Each row of a before or after table is a point. One or more steps were done to the points. Then noise was added and the rows were shuffled. The steps act on columns, c1 being the first. Name the steps. A step turns or swaps two columns, mirrors them in a line or flattens them onto one, adds a multiple of one to another, or multiplies or shifts one. Angles are multiples of 10 degrees, from the lower column toward the higher: turns from -170 to 170, lines from 10 to 170 but not 90. Use the fewest steps. Two steps may share a column if one is a turn and the other turns, adds or multiplies; they go together, in the order done. Otherwise the lowest column goes first.

Before (13 x 3)
[[-0.19  0.08 -0.18]
 [ 0.13 -0.27 -0.07]
 [-0.03 -0.28 -0.02]
 [-0.06  0.12 -0.25]
 [-0.36 -0.20 -0.16]
 [-0.46  0.12 -0.35]
 [-0.38  0.10 -0.20]
 [-0.15  0.20 -0.12]
 [ 0.11  0.07 -0.18]
 [-0.16 -0.18  0.40]
 [ 0.20  0.34  0.21]
 [-0.01  0.34 -0.29]
 [ 0.03 -0.13 -0.46]]
After (13 x 3)
[[-1.38 -0.36  0.06]
 [ 0.33 -0.19  0.04]
 [-0.08  0.13  0.25]
 [ 0.10 -0.32  0.35]
 [-0.49  0.43 -0.05]
 [-0.45 -0.20 -0.11]
 [-0.17 -0.28  0.02]
 [-1.08 -0.04  0.25]
 [-0.03 -0.43 -0.15]
 [ 0.39  0.08  0.27]
 [-0.57 -0.20  0.02]
 [ 0.60  0.01 -0.40]
 [-1.14 -0.22  0.01]]
Steps: multiply c1 by 3; turn c2 and c3 by -120 degrees

Before (10 x 9)
[[ 0.12 -0.47  0.15  0.01 -0.05  0.37  0.02 -0.14  0.40]
 [-0.56 -0.48 -0.49  0.09 -0.23  0.27  0.17 -0.54 -0.18]
 [-0.70  0.36  0.00  0.34 -0.09 -0.41 -0.12  0.16 -0.11]
 [-0.09 -0.29  0.08  0.44 -0.50  0.21 -0.26 -0.55  0.49]
 [-0.59 -0.18  0.00 -0.09 -0.66 -0.44  0.35  0.25 -0.16]
 [ 0.17  0.07  0.32 -0.10 -0.40  0.04  0.10  0.38 -0.35]
 [ 0.13  0.09  0.08  0.12  0.26 -0.51 -0.20 -0.11 -0.30]
 [-0.34  0.02  0.18  0.09 -0.57 -0.40 -0.63  0.44  0.10]
 [ 0.32 -0.28 -0.66  0.07 -0.44  0.16  0.20  0.09  0.18]
 [ 0.21  0.24 -0.46 -0.33  0.17 -0.09 -0.02 -0.50 -0.04]]
After (10 x 9)
[[-0.70  0.37 -0.13 -0.05  0.32 -0.30 -0.03  0.19 -0.18]
 [ 0.08  0.11  0.05  0.24  0.07 -0.51 -0.47 -0.06  0.09]
 [ 0.16  0.16  0.28 -0.39 -0.09 -0.02  0.17  0.42 -0.73]
 [ 0.19 -0.32  0.32 -0.05  0.02  0.36  0.15 -0.11  0.43]
 [ 0.31 -0.52 -0.54 -0.46  0.12  0.10  0.35  0.00 -0.09]
 [-0.07 -0.24  0.16 -0.44  0.44  0.23 -0.33 -0.60  1.16]
 [ 0.15  0.07 -0.51  0.11 -0.27 -0.15 -0.57 -0.47  0.54]
 [-0.37  0.06  0.12 -0.56  0.07 -0.30  0.06  0.44  0.05]
 [-0.49 -0.59 -0.32 -0.24  0.14  0.32 -0.52 -0.50  0.37]
 [-0.63 -0.19  0.09 -0.62 -0.09 -0.33  0.30  0.26 -0.65]]
Steps: turn c1 and c6 by -10 degrees; turn c2 and c3 by -20 degrees; swap c4 and c5; add 1.5 times c8 to c7; turn c7 and c9 by -50 degrees
